Each row is a point. A path goes straight from each point to the next, and from the last back to the first. The post is the endless flat space through its rows: a point in 2 columns, a line in 3, a plane in 4, and so on, so that a path can go around it. How many times does the path go around the post? Going back the other way cancels.

Post:
[[-1 12]]
Path:
[[ 23  40]
 [ 33  15]
 [  7  -8]
 [-35 -27]
 [-37  40]
 [ 20  53]
 [ 31  15]
 [  4 -22]
 [-36 -15]
 [-14  17]
 [ -7  60]
 [-18  32]
 [ 11  35]
 [ 31  26]
 [ 20 -22]
 [ -9 -12]
 [ 17  -6]
 [ 22  27]]
Times around: 2

Post (2 x 3):
[[-14  19  -8]
 [ 24 -10 -28]]
Path (24 x 3):
[[-19   3 -30]
 [ -8   1  -8]
 [  5  19  16]
 [ -9  60   0]
 [-15  17 -18]
 [  9 -18 -29]
 [  4   7  -2]
 [ 54  -5 -23]
 [ -4  27 -20]
 [ 23  -1 -52]
 [  1   1 -34]
 [-39   8  -3]
 [ 20  -4  -5]
 [-31  17  22]
 [ -2 -13  -9]
 [ 26   6  -7]
 [ 26  10 -27]
 [ 20  -5 -45]
 [ 13 -42 -39]
 [ 21 -15  -1]
 [  8  38  -2]
 [ -6  57 -22]
 [-23  35 -15]
 [  6  22 -34]]
Times around: 4

Post, 5 rows:
[[ 21  -2 -19 -16  19  -8]
 [-44 -30  38  12   4  42]
 [ -4   4  -5   0  12 -10]
 [ 20  26 -16  19  -3   8]
 [  6  -3  -9  15   3  -5]]
Path:
[[ 18 -12 -15 -13  -2  17]
 [ 24 -13 -60 -30  21 -40]
 [-21   9  10  21  10 -10]
 [  9 -14   8  16   4   6]
 [ -2   4   3  30 -28  38]
 [ 26  27 -18  36 -27 -25]
 [ 22  25   8  21  -7  12]
 [ -4  11 -11  12 -17  15]
 [ 11  12 -26  22  -3 -17]
 [ -6 -16  -5   7  18 -13]
 [  9  27  29  47  -6  42]
 [-27  19   8  16  -6 -28]
 [  0 -17 -27  17 -13   8]
 [ 27  -6 -31  13   9  27]
 [ -7 -13  13  -3  21   4]
 [-22  38  33  17  -1   8]
 [-42 -40   8  -7  -6  16]
 [ 37  -6 -38  -1  14  12]
 [ 18   6  -4  16  20  29]
 [ 26  -8  -9   7  23 -15]
 [  1   1 -11  27  10  20]
 [-11  16  16  -3  24  21]
 [ -4 -15  22  10  -1  15]]
Times around: 4

Post:
[[  4   0   2   9  -6 -21  -4  24]
 [  5  13 -28  11  -8  25   1   5]
 [ 15  15  -7   8   3  13   8 -16]
 [  4  16 -20   5  16  19 -17  -8]
 [  3  19  32 -33  14 -16  -4 -10]
 [  3  -6   3  15 -20   4  -8  21]
 [ -6   2  19 -27   4 -16  -9 -15]]
Path (25 x 8):
[[-15 -15 -15  54   4  15 -29  21]
 [ -5  -6  35 -26   6 -22   4 -13]
 [-11  -6 -20 -51  -9  14 -15  -8]
 [  0   6  -2  -6 -17  19 -20  -1]
 [ 18  16  36  14  18  -5 -15 -16]
 [ -8   1  -5  23 -24  -5  35  15]
 [ 25  11   8  -1 -28  11  48  -6]
 [ 16  -8 -19 -21 -24 -16   2   4]
 [ 10  23   3  14   4  17 -20   9]
 [  2  19  13  14 -19  -4  33   4]
 [ -3  -8  12   8  -7   5   8 -14]
 [ 19  -2 -10  -8  -7 -24  23   0]
 [ 20  26 -14   9   0  14   1  19]
 [ 19  28 -33  12  29 -18 -16 -20]
 [ 13  14  -5 -25  16   2 -11 -19]
 [  9  17 -16  15  16  21 -13  20]
 [-20  16  11 -26  35 -24 -18  -1]
 [  7  32 -25  35  27   0 -20  22]
 [ 26  23  40 -23  10 -26   2  -5]
 [ 14 -24 -10   9 -53   8  19  11]
 [ 23  22 -20  51  33  14  15   8]
 [-25  -9   3   2 -18  -1 -20  28]
 [  2   8 -14  14 -33  36  -8   2]
 [  8  15  22 -60   2  -8  -8 -16]
 [  9  10  -1 -44  15  -6  -1   1]]
Times around: 0
